Every row gives one point. A path goes straight from each point to the next, and from the last back to the first. The post is the endless flat space through its rows: a point in 2 columns, a line in 3, a plane in 4, and so on, so that a path can go around it. Count how often the path circles the post. Going back the other way cancels.
(in the rows, 128 means zero)

Post:
[[125 132]]
Path:
[[120 100]
 [178 146]
 [137 228]
 [ 99 138]
 [ 83 145]
 [128 186]
 [150 127]
 [ 99  60]
 [ 86  53]
 [151 112]
 [190 153]
 [102 212]
 [ 98 121]
 [ 68 148]
 [130 158]
 [133 200]
 [165 164]
 [145  53]
 [ 71  86]]
Times around: 0

Post:
[[ 84 121 110]
 [185 127 131]]
Path:
[[106  94 126]
 [ 79 110 152]
 [180 144 138]
 [134 141 104]
 [157 120  80]
 [212  73 113]
 [147  86 194]
 [189 134 173]
 [ 60 112 147]
 [ 61 177 124]
 [ 48 164  74]
 [213 135  65]
 [151 102 113]
 [176  91 174]
 [ 86 140 195]
 [218 161 152]
 [171 155  69]
 [139  91  72]
 [180  90 124]
 [137  82 205]
 [ 98 152 147]
 [ 86 175  94]
 [ 79 128  62]
 [ 76  99  87]]
Times around: 4

Post, 5 rows:
[[156 119 123 109 130 145]
 [163 143  98 158 107 177]
 [132 183  85  80  95 197]
 [  7  50 197 105 152 103]
 [134 116 164 160 118 112]]
Path, 29 rows:
[[175  92  54 161 117 175]
 [171 200  84  63 132 145]
 [107  96 133 100 186  99]
 [175 130 134 218 105 104]
 [126  82  79 149 101 164]
 [ 23  12 211  91 156 136]
 [162 154 208 178 101 154]
 [103  86 141 165 106 145]
 [206 137  32 129  84 162]
 [159 142 141 128  84 126]
 [ 96  52 130 113 132 113]
 [101  89  96 146 132 149]
 [138 128 151 153 149 132]
 [101 164 172 192  90 164]
 [102  90 160 114 108 201]
 [146 119 196 214 131 117]
 [148 125 158 125 190  82]
 [126 134 167 131 122 133]
 [131 134 146  91  94 217]
 [ 89 172 109  75  54 193]
 [155  68  63  64 153 142]
 [ 37  53 124 174 183 129]
 [107 123 163 144 128  76]
 [ 89 145 111  86  95 130]
 [116  54  50 143 140 186]
 [134 130 103 149 139 145]
 [ 67  69 144 117 166 110]
 [103 118 137  99 106 110]
 [233 159  97 133  84 163]]
Times around: 1

Post (7 x 8):
[[159 129  89 123 142 152 122 135]
 [125 150 165 161 109 141 165 101]
 [110 140 134 132 170 107 102 185]
 [110 109 143 177 119 128 122 102]
 [154  68 133 123 148 116 148  91]
 [153 121  88 129 175 130 140 125]
 [ 90 140 164 141 156 129 126 114]]
Path, 24 rows:
[[174  66 133 128 161 120 161 113]
 [127 133 183 105 177  98 129 162]
 [146  85 131 148 176 105 127 142]
 [158 117 142 107 146 150 177  99]
 [ 82 171 117  99 148 147 113 139]
 [137 144  72 179 114 121 111 114]
 [130 145 128 134 170 147 143  84]
 [127  94 123 162  62 129 106  85]
 [105 159 107 186  81 153 108 148]
 [156 120 140 187  76 157 136 136]
 [159 146 120  97 177 144 104 164]
 [107 100 192 150 196  78 117 138]
 [ 67  75 164 140 229 110  85 122]
 [105  96 160  97 145 161 168  69]
 [113 145 140 113 174 130 160 132]
 [120 132 192 103 217 141 166 105]
 [191  83  93 192 103 150 125  51]
 [ 67 170 128 146 133 136 117  60]
 [164 144 129 116 104 141 176 131]
 [150 120 146  97 174 144 149 177]
 [102 104 133 151 249 100 100 120]
 [ 86 121 150 175 104 141  77  77]
 [103  62 107 125 187 100  97 102]
 [125 118 143 144  91 148 155 132]]
Times around: 2
